Each row of a before or after table is a point. The points were changed in one or more steps. Then noise was added and the rows were shuffled. The steps act on columns, c1 being the first. What was done? A step turns or swaps two columns, mirrors them in a line or flattens them onto one, adds a multiple of one to another, or multiplies or shifts one. Angles are multiples of 10 degrees, from the lower column toward the higher: turns from -170 to 170, lines from 10 to 170 but not 90. Use the fewest steps. Two steps may share a column if one is a turn and the other turns, adds or multiplies; they go together, in the order done. Otherwise the lowest column goes first.

Before, 8 rows:
[[-35  34]
 [ -4  34]
 [ 48 -19]
 [ 47 -28]
 [-49   8]
 [-36  55]
 [-18  -1]
 [ 45 -86]]
After:
[[ -6   5]
 [-13  40]
 [ -9  29]
 [-20  60]
 [ -9  23]
 [ 15 -41]
 [ 33 -91]
 [ 12 -31]]
Steps: flatten c1 and c2 onto the line at 110 degrees

Before (8 x 3):
[[-64  13  35]
 [ 31  46 -14]
 [-20  12  26]
 [-59  11  48]
 [ 51  -1   3]
 [-44 -25  -5]
 [103  19   8]
 [ 65 -58  43]]
After (8 x 3):
[[104  17  -2]
 [ 64 -61  18]
 [-57  12  17]
 [-44 -24  -5]
 [-19  15   7]
 [ 52   1   3]
 [ 30  46  -6]
 [-61   7  14]]
Steps: multiply c3 by 0.4

Before, 11 rows:
[[ -47   28  -61   19   19  -37]
 [  35   34   33  -13 -114   27]
 [ -49   29   46  -23   32  -19]
 [   3  -29   22   20  -15  -47]
 [  19  120    1   16   -3   45]
 [  35  -33   33    2  -28   91]
 [   9  -40  -13   18   33  -49]
 [  29  -20   27   17  -53  -44]
 [ -24  -30  -71   13   20  -19]
 [ -87  -36   -1  -68   -8  -42]
 [  34  -43   19  -44   -5  -24]]
After, 11 rows:
[[ -19  -50  -10   12   25   15]
 [  -2   10   37  -59   38   33]
 [  -5  120   -2   22    1   42]
 [  56  -48   -5    7   20  -11]
 [ -12  -63   25   17  -18   11]
 [  16   31  -22   28   36  -91]
 [ -43   -3    5  -34  -63   48]
 [ -23  -33    7  -15  -75   -4]
 [  15  -51   -9 -107   -1    7]
 [   0  -46  -47   34   40   19]
 [  29   43 -105   24   50    1]]
Steps: turn c1 and c4 by 60 degrees; mirror c2 and c6 in the line at 20 degrees; mirror c3 and c5 in the line at 40 degrees

Before (11 x 8):
[[-17 -28 -45  34 -58  57  26   1]
 [ 21 -53 -29 -45 -20  10   0 -69]
 [-48 -11 -16  31  46 -39  14  12]
 [-33  11   0 -23  19 -51  -1   2]
 [ 52  35 -29 -60  -9  41  19 -84]
 [ 24 -27  41 -40  44 -50 -19  22]
 [-47 -18  16 -34 -30 -27 -34  -6]
 [-25 -36  21  21 -34  14  38 -24]
 [-12  11 -36 -40 -48  13  46 -51]
 [ 22  47  39  28   4 -19 -20 -43]
 [ 37  -9 -19  40  -1 -54  31   1]]
After, 11 rows:
[[  26  -29   40  -80  -45  -52   40   22]
 [ -25  -35   23   43   20   13  -50  -23]
 [ -47  -11  -13   63  -75  -40    9   11]
 [  24   47   38   55    9  -21   21  -46]
 [ -12   10  -36  -80   32   13  -63  -52]
 [ -16  -28  -45   68   63   59  -51    0]
 [ -47  -21   15  -66   71  -27   16   -8]
 [  20  -53  -28  -90   26   10   -8  -69]
 [  38   -8  -20   78  -23  -53  -30    1]
 [ -33   11    0  -47  -27  -49   10    2]
 [  53   36  -29 -120   -5   41  -20  -84]]
Steps: multiply c4 by 2; turn c5 and c7 by 150 degrees; multiply c5 by 1.6

Before (13 x 9):
[[-20 -21  -3  -2  59 -47   3  40  34]
 [  0  19  17 -24  47 -58   2  10  20]
 [ 76  10 -55  41  -5  33  77 -45 -43]
 [ 17 -23 -23  19 -11 -11  15 -42  19]
 [-16 -21 -14 -62  44 -25 -11  45 -31]
 [ 42  19   4  19  30 -16  19 -48 -37]
 [ 37  -7  56  14  17 -27   6  47 -22]
 [ -1  28 -15  22 -31 -20  33 -56 -49]
 [ -7 -27  35 -16 117 -27 -60  24   3]
 [ -7  39 -25   4  70 -41 -38  64   3]
 [ 17  49  15 -22 -53  50   4 -31  22]
 [-21  -8 -73  93 -42  34  35 -54 -52]
 [ 72  11 -54  30 -85   1  -4 -58 -34]]
After:
[[ -3  40  -5   6  70 -40 -35  64   1]
 [ 33  -8  75  18   9 -26   1  46 -21]
 [ 15  49  35 -25 -55  50   4 -28  25]
 [  0  31   8  31 -31 -17  31 -60 -51]
 [ 75   9 -30  39 -84  -1  -7 -66 -34]
 [ 45  20  32  32  37 -14  20 -50 -38]
 [  5  19  36 -33  47 -58   2  12  22]
 [-23 -20  13  -6  58 -46   4  42  33]
 [ -6 -26  56 -20 115 -29 -60  21   1]
 [-17 -17   4 -78  44 -24 -12  44 -31]
 [ 78  14 -35  54  -4  35  78 -41 -38]
 [-17 -11 -56 123 -39  36  36 -54 -51]
 [ 17 -27  -3  29 -15 -12  15 -43  22]]
Steps: shift c3 by 20; multiply c4 by 1.3

Before:
[[-21  49  15 -41  -1  14  -5 -34  35  36 -65  10]
 [-59  41   0 -36 -23  19   7  30 -17  -2  -3  34]
 [ 11 -32  -6  -7  -7 -38   8 -38  22 -40   9   1]
 [-64  33 -13  -8 -16 -13  16  23 -35  24 -49 -28]
 [-20   0 -31 -52  -7  18  26  23  -2  15  -3 -36]
 [  2  -5  38 -64   0  -8 -25   8 -25   7 -54 -30]
 [-33  16  18  -8  27  16  15  22 -20 -19  12   4]
 [  0 -19 -32   2 -33  24 -25 -37  24 -20  11  -1]
 [  9   0  31  -3  27 -38 -14  20  38 -19  -8  13]
 [ 18   1   3   9   3   4  45  29  12  -8  15  35]]
After, 10 rows:
[[ -24   46   29  -71   39   15  -10  -64   27  111  -60   10]
 [  40    1    5  -22   43    1  -23   39   10  -22   15   37]
 [ -14  -21  -19  -30    8   22   16  -31   33  -59    8    1]
 [  -2    3   44  -34   70  -41   20   15   24  -56   -5   14]
 [ -15   -9   28  -93   42   -9   24  -20  -36   18  -51  -29]
 [ -41   41   -3  -65   17   21  -43   34  -20   -4   -3   32]
 [   1    2  -32  -82   31   20  -39   23   12   48    1  -38]
 [  16  -34   -1  -41   31  -34   -1  -28   21 -116    8   -2]
 [ -38   32  -25  -36   28  -13  -47   -4  -28   78  -47  -26]
 [  -8   17   13  -40   68   17  -28   25  -30  -60   11   10]]
Steps: mirror c1 and c7 in the line at 20 degrees; turn c3 and c9 by -20 degrees; shift c4 by -30; shift c5 by 40; add 0.5 times c11 to c8; multiply c10 by 3

Before (13 x 14):
[[ -27  -10  -30   24  -25    0    7   31   30   17  -14   -7  -25   15]
 [ -25  -29  -19  -20   -6    2   -5   -4   42  -16  -21   -2   13   28]
 [ -23  -37  -28  -14  -30   21   -5  -28   28   -9    7    5  -26  -38]
 [ -12   -7   -8  -11  -29    2   11  -27  -19   -7   14   55  -19   -7]
 [  36  -16  -32   -6   21   -3   46  -16   15   -5    3   -2  -20   -8]
 [   1   -5  -37  -14  -30    0  -12   91   39   -6   -8   -5   -2   -9]
 [ -36    7  -26  -28   -7    9   21  -28   18    9  -14  -13   20   -4]
 [ -12    5  -14  -23  -28    8   14  -29   26  -15  -37   -4  -28    4]
 [  -3   -2   53  -17   31   26  -13  -13 -121  -10  -23   -2   31   14]
 [  -9   -1   22   -9  -17   33   -5   75   36   16    4   -2   -3    9]
 [ -24   -9  -40  -15  -31   63   -8   12   27  -10   -7   10   -2    9]
 [ -23    5  -17    9    4   18   -2    0   34  -22  -25   12    7  -15]
 [ -29    7  -26  -32   37   -3   -4  -23   10    3  -26   -1  -23   14]]
After, 13 rows:
[[-26   5 -16  -8   7  16  -6   9 -34 -25 -69  -3   8 -16]
 [-28 -37 -31 -41 -30  23  -3 -22 -12  -8 -30 -10  39  -6]
 [ -9   1  23   2 -17  31  -2  78 -31  15 -34  -5  23   9]
 [ 33 -16 -34  -9  17  -3  47 -28  -1  -5 -35  20  23   0]
 [-20 -29 -19  12  -5   3  -2   1 -42 -16 -59 -14  10  32]
 [-27 -10 -39   2 -29  64  -8  19 -20 -11 -46  -5  15  18]
 [-39  -8  -5 -12 -30   3  13 -22  27  -6 -30  41   7   7]
 [-26   4 -26  -5  37  -5  -4 -16   3   1 -64 -15  25  34]
 [ -3  -3  53   4  33  24 -12 -14  92  -8 -62  -2 -89  20]
 [  1  -6 -36 -13 -26  -1 -10  92 -34  -6 -48  -6  21   6]
 [-22  -9 -31  26 -22  -2   8  43 -16  16 -53 -22  36 -14]
 [-27   6 -25 -17  -3  10  24 -21 -21   6 -52 -27  -8  22]
 [ -5   3 -13  -7 -30   8  17 -25  -7 -16 -78  -8  36  20]]
Steps: add -0.3 times c1 to c8; turn c1 and c12 by 30 degrees; turn c4 and c14 by -60 degrees; turn c9 and c13 by 150 degrees; shift c11 by -40
